Each row of a before or after table is a point. The points were changed in one or more steps. Then noise was added and the rows were shuffled. The steps act on how far a point lies along the listed directions, d1 being the first. Name the steps. A step turns or swaps two directions, mirrors them in a line or flattens them onto one, adds a multiple of one to another, or multiplies one. Angles are multiples of 10 degrees, from the lower direction toward the higher: turns from -170 to 170, lines from 10 to 170 but not 90. Use the fewest steps. Two steps may share a direction if one is a turn and the other turns, adds or multiplies; they go together, in the order done. Otherwise the lowest direction goes first.

Directions:
(1): 0.329  -0.044  -0.067
(2): 0.035  -0.176  0.288
(3): 0.072  0.286  0.167
Before (9 x 3)
0.016  0.029  0.061
-0.073  0.021  -0.022
-0.042  0.029  0.095
0.050  0.002  0.053
0.036  -0.003  -0.008
-0.049  0.036  0.050
-0.052  0.003  0.019
-0.033  -0.011  -0.068
-0.010  -0.008  0.108
After (9 x 3)
0.029  -0.015  -0.016
-0.060  0.076  -0.036
0.000  0.104  -0.067
-0.024  -0.088  0.040
-0.050  0.006  0.033
-0.068  -0.084  0.097
0.021  -0.096  0.056
-0.073  -0.035  0.035
-0.036  -0.123  0.155
Steps: mirror d1 and d3 in the line at 170 degrees; multiply d2 by 2

Directions:
(1): 0.200  -0.257  0.232  -0.040  -0.050  0.256
(2): 0.089  -0.161  -0.065  -0.216  -0.276  -0.262
(3): 0.324  0.327  0.077  0.021  -0.109  -0.012
(4): 0.254  -0.123  -0.099  -0.002  0.336  -0.166
Before (10 x 6)
-0.044  -0.073  -0.032  -0.046  -0.017  -0.073
0.055  -0.048  -0.061  -0.035  -0.019  -0.075
-0.070  0.043  -0.025  0.007  -0.033  -0.032
-0.037  -0.051  -0.018  -0.027  -0.072  -0.023
-0.101  0.043  -0.028  -0.028  -0.019  -0.023
0.059  -0.062  -0.058  -0.045  -0.033  -0.097
0.115  -0.033  -0.030  -0.034  -0.008  -0.094
0.000  -0.028  -0.011  0.007  -0.022  -0.005
-0.123  0.009  -0.033  -0.025  -0.051  0.000
-0.099  0.020  -0.026  0.009  0.053  -0.021
After (10 x 6)
0.107  -0.064  -0.088  -0.101  -0.090  -0.222
-0.095  0.057  -0.011  0.039  0.090  0.020
-0.075  0.024  -0.006  -0.036  -0.034  -0.007
-0.076  -0.027  0.003  -0.046  -0.078  0.019
0.007  -0.038  -0.016  -0.009  -0.043  -0.025
0.062  -0.074  -0.104  -0.101  -0.101  -0.188
-0.005  -0.092  -0.055  -0.109  -0.098  -0.152
0.074  -0.100  -0.111  -0.130  -0.143  -0.228
-0.047  0.020  -0.011  -0.002  -0.044  -0.018
0.008  -0.094  -0.021  -0.087  -0.145  -0.075
Steps: add -0.7 times d4 to d1; multiply d2 by 2.5; multiply d3 by 0.7

Directions:
(1): -0.027  -0.214  0.267  0.013  0.291  0.073  -0.092  0.346  0.091
(2): 0.302  -0.023  0.086  -0.294  -0.290  0.098  -0.225  0.121  -0.016
(3): -0.060  0.149  -0.136  0.293  -0.191  0.252  -0.088  0.198  0.260
(4): -0.155  -0.154  -0.166  -0.083  -0.031  0.351  0.122  0.098  -0.337
Before (8 x 9)
0.009  -0.074  0.077  -0.010  0.063  0.033  -0.015  0.059  -0.018
-0.011  -0.029  -0.018  -0.001  0.032  0.064  0.005  0.079  -0.021
-0.019  -0.001  -0.021  -0.022  -0.028  -0.006  0.017  -0.018  -0.034
0.030  -0.007  -0.043  0.007  -0.034  -0.003  -0.003  -0.040  0.019
-0.009  0.024  -0.052  0.010  -0.017  -0.042  0.067  -0.105  -0.028
-0.094  0.010  -0.112  0.096  0.043  0.037  0.074  -0.055  -0.024
0.013  0.029  -0.050  0.001  -0.068  0.033  0.018  -0.052  -0.032
0.048  0.014  -0.008  -0.002  -0.025  -0.087  -0.011  -0.048  0.050
After (8 x 9)
0.026  0.005  -0.027  -0.018  -0.056  -0.001  0.024  -0.081  -0.063
-0.026  0.000  -0.009  0.016  -0.018  0.036  -0.008  0.052  0.016
-0.120  -0.060  -0.035  0.123  0.162  0.058  0.058  0.043  0.003
0.046  0.013  -0.006  0.005  -0.022  -0.069  -0.020  -0.024  0.065
0.001  -0.034  0.036  0.034  0.019  0.083  -0.030  0.092  0.029
-0.004  -0.026  -0.030  -0.036  0.022  0.028  0.022  0.018  -0.064
0.026  -0.041  -0.001  0.011  0.006  0.015  -0.016  0.024  0.032
-0.046  0.000  -0.006  0.106  0.031  0.042  0.018  0.057  0.071
Steps: add -0.7 times d4 to d1; turn d1 and d3 by -140 degrees; multiply d2 by 1.3

Directions:
(1): 0.331  -0.183  0.142  0.179  -0.072  -0.053  -0.056  -0.054  0.355  0.171  0.224  -0.212
(2): 0.012  -0.250  0.153  0.053  0.343  -0.037  -0.235  0.290  -0.179  0.196  -0.188  -0.080
(3): 0.068  -0.126  -0.414  0.011  -0.327  0.125  -0.106  0.219  0.053  0.215  -0.174  0.078
(4): 0.074  -0.175  -0.294  0.162  0.124  -0.216  -0.118  0.059  -0.137  -0.251  0.348  0.170
Before (8 x 12)
-0.021  0.063  -0.015  -0.022  -0.014  0.017  0.012  -0.015  -0.038  -0.023  -0.003  0.011
0.014  -0.055  -0.170  0.038  -0.024  -0.012  -0.041  0.064  -0.044  -0.027  0.016  0.041
0.036  -0.034  -0.077  0.029  -0.017  0.006  -0.059  0.034  -0.008  0.048  -0.007  -0.013
-0.020  -0.043  -0.064  0.033  0.012  -0.010  -0.035  0.043  -0.066  -0.058  0.026  0.057
-0.011  -0.080  -0.119  0.025  0.015  -0.057  -0.044  0.078  -0.079  -0.044  0.050  0.082
0.027  0.065  -0.090  0.008  -0.043  -0.020  0.049  -0.071  0.001  -0.087  0.104  0.036
0.007  -0.012  0.056  0.027  0.017  -0.024  0.000  -0.011  -0.016  0.036  -0.033  -0.023
-0.039  0.022  0.058  -0.033  0.023  0.019  0.022  -0.008  -0.012  0.020  -0.069  -0.042
After (8 x 12)
0.020  0.005  0.045  0.028  -0.019  -0.025  0.026  -0.046  0.020  0.018  -0.001  -0.024
-0.018  -0.018  -0.057  0.006  0.106  -0.027  -0.049  0.066  -0.133  -0.023  -0.016  0.038
0.020  -0.042  -0.182  0.031  -0.065  0.000  -0.025  0.049  -0.019  -0.017  0.013  0.036
-0.028  0.050  -0.010  -0.022  0.006  0.019  -0.001  0.003  -0.056  -0.016  -0.019  0.007
0.043  -0.016  -0.083  0.027  -0.053  0.012  -0.041  0.009  0.021  0.047  0.006  -0.017
-0.004  -0.020  -0.087  0.036  -0.050  -0.003  -0.007  0.010  -0.024  -0.063  0.051  0.058
0.013  -0.050  -0.150  0.024  -0.072  -0.043  -0.005  0.031  -0.017  -0.051  0.084  0.083
-0.028  0.043  0.052  -0.028  -0.013  0.012  0.052  -0.051  0.025  -0.002  -0.026  -0.042
Steps: mirror d1 and d2 in the line at 20 degrees; turn d3 and d4 by -10 degrees

Directions:
(1): -0.184  -0.230  0.169  0.349  0.078  -0.151  -0.321  -0.069  0.239  0.000  0.036  -0.301  -0.097  -0.269  -0.265  0.041  0.085  0.070
(2): 0.143  -0.029  0.342  0.241  0.021  0.163  0.136  0.196  0.076  0.061  0.168  0.019  0.372  -0.129  0.146  -0.243  -0.298  0.216
(3): 0.099  -0.473  -0.052  0.140  0.189  0.032  0.230  0.039  0.049  -0.195  0.151  0.241  -0.158  0.169  0.040  0.337  0.022  0.230
(4): 0.118  -0.024  -0.111  -0.133  -0.315  -0.247  -0.053  0.317  0.131  0.013  -0.144  0.001  0.331  0.107  -0.351  0.251  -0.077  0.175
(5): 0.345  -0.013  0.444  -0.267  -0.113  -0.243  -0.159  -0.101  -0.124  0.126  0.171  0.007  -0.098  -0.111  0.186  0.203  0.176  0.072
(6): 0.063  -0.161  -0.153  -0.122  0.203  -0.018  -0.451  0.167  -0.138  0.035  -0.174  0.407  -0.060  -0.244  0.020  -0.186  -0.150  0.107
Before (13 x 18)
-0.063  -0.048  -0.132  -0.005  -0.010  -0.011  0.031  0.019  0.025  -0.037  -0.048  0.033  -0.029  0.069  -0.068  0.064  0.023  -0.012
0.012  -0.054  -0.095  -0.044  -0.011  -0.046  0.006  0.044  0.017  -0.017  -0.021  0.041  -0.004  0.072  -0.065  0.097  0.034  0.031
-0.031  0.025  -0.030  0.022  0.034  0.056  -0.037  0.106  -0.008  0.019  -0.062  0.072  0.091  -0.066  0.004  -0.126  -0.128  -0.008
0.074  -0.063  0.013  -0.075  -0.029  -0.047  0.004  -0.011  -0.018  0.006  -0.007  -0.003  -0.060  0.047  -0.015  0.124  0.028  0.014
-0.044  0.076  -0.081  0.027  0.042  0.079  -0.012  0.009  -0.022  0.005  -0.024  0.035  -0.015  -0.036  0.020  -0.124  -0.023  -0.060
-0.048  -0.016  -0.074  0.025  -0.029  -0.010  0.010  0.003  0.046  -0.040  -0.038  -0.055  -0.001  0.046  -0.057  0.044  0.035  -0.016
-0.006  0.008  -0.087  -0.018  0.065  0.102  -0.032  0.055  -0.040  0.007  -0.056  0.122  0.040  -0.029  0.035  -0.135  -0.111  0.019
-0.029  -0.107  -0.052  0.048  0.023  0.025  -0.004  0.012  0.014  -0.029  0.004  0.023  -0.032  -0.001  -0.032  0.045  0.010  0.009
-0.040  -0.040  -0.032  0.030  -0.038  -0.030  0.044  0.035  0.017  -0.039  0.007  -0.018  0.020  0.069  -0.050  0.074  0.009  0.005
-0.022  -0.047  -0.036  0.012  0.003  0.016  0.055  0.011  0.007  -0.050  -0.019  -0.007  -0.021  0.075  0.001  0.093  0.011  -0.009
0.045  -0.075  -0.008  -0.039  -0.007  -0.041  -0.015  0.041  -0.009  0.006  -0.023  0.087  0.018  0.021  0.000  0.004  -0.039  0.023
0.010  -0.005  -0.025  -0.062  -0.005  -0.032  -0.034  -0.003  -0.036  0.014  0.003  0.039  -0.007  -0.037  -0.007  -0.005  0.017  -0.013
-0.005  -0.004  -0.023  -0.060  -0.004  0.022  0.078  0.013  0.006  -0.031  0.008  0.021  -0.019  0.081  -0.021  0.093  0.016  0.003
After (13 x 18)
-0.022  0.067  0.010  -0.061  -0.001  0.046  0.055  -0.026  -0.015  0.003  0.003  -0.020  -0.023  0.050  0.007  0.023  0.020  -0.045
0.027  0.029  -0.065  -0.026  -0.038  0.060  0.012  0.132  0.019  0.019  -0.061  0.065  0.169  0.005  -0.048  -0.071  -0.149  0.061
0.047  -0.001  0.020  -0.085  -0.035  -0.042  -0.009  -0.053  -0.032  0.013  -0.016  -0.041  -0.080  0.027  0.004  0.072  0.053  -0.031
-0.073  0.013  -0.062  0.031  -0.015  0.010  0.019  -0.048  0.034  -0.047  -0.026  -0.078  -0.031  0.048  -0.026  0.027  0.055  -0.056
0.017  0.022  -0.007  -0.054  -0.033  -0.045  -0.032  0.012  -0.025  0.024  0.012  0.009  0.036  -0.032  -0.023  -0.014  -0.002  -0.005
-0.011  0.071  -0.068  0.027  0.004  0.055  -0.021  0.092  0.008  0.014  -0.033  0.044  0.085  -0.047  -0.019  -0.118  -0.075  -0.003
0.038  -0.028  0.003  -0.044  -0.064  -0.052  0.027  0.026  0.002  0.006  -0.011  0.030  0.047  0.047  -0.022  0.026  -0.013  0.001
-0.096  0.039  -0.111  -0.015  -0.060  -0.007  0.048  -0.017  0.019  -0.013  -0.043  -0.046  -0.016  0.077  -0.065  0.034  0.042  -0.058
0.005  0.002  -0.012  0.050  -0.029  0.023  0.063  0.149  0.045  -0.003  -0.037  0.029  0.168  0.000  -0.049  -0.030  -0.135  0.033
-0.023  0.034  -0.068  -0.049  -0.050  -0.038  0.039  -0.013  0.022  -0.006  -0.016  -0.057  -0.006  0.086  -0.057  0.072  0.066  -0.038
-0.047  0.007  -0.033  -0.009  0.004  0.023  0.032  -0.019  -0.001  -0.032  -0.030  -0.033  -0.048  0.055  0.014  0.051  0.033  -0.058
-0.040  -0.091  -0.097  0.022  0.002  -0.004  -0.008  -0.005  0.021  -0.037  -0.021  0.006  -0.055  0.027  -0.072  0.094  0.050  -0.021
-0.074  -0.007  -0.039  0.033  -0.021  -0.002  0.066  -0.027  0.000  -0.039  0.013  -0.060  -0.036  0.078  -0.015  0.058  0.045  -0.042
Steps: add 1 times d1 to d3; turn d2 and d3 by 40 degrees; add -0.3 times d5 to d4; turn d4 and d6 by -60 degrees
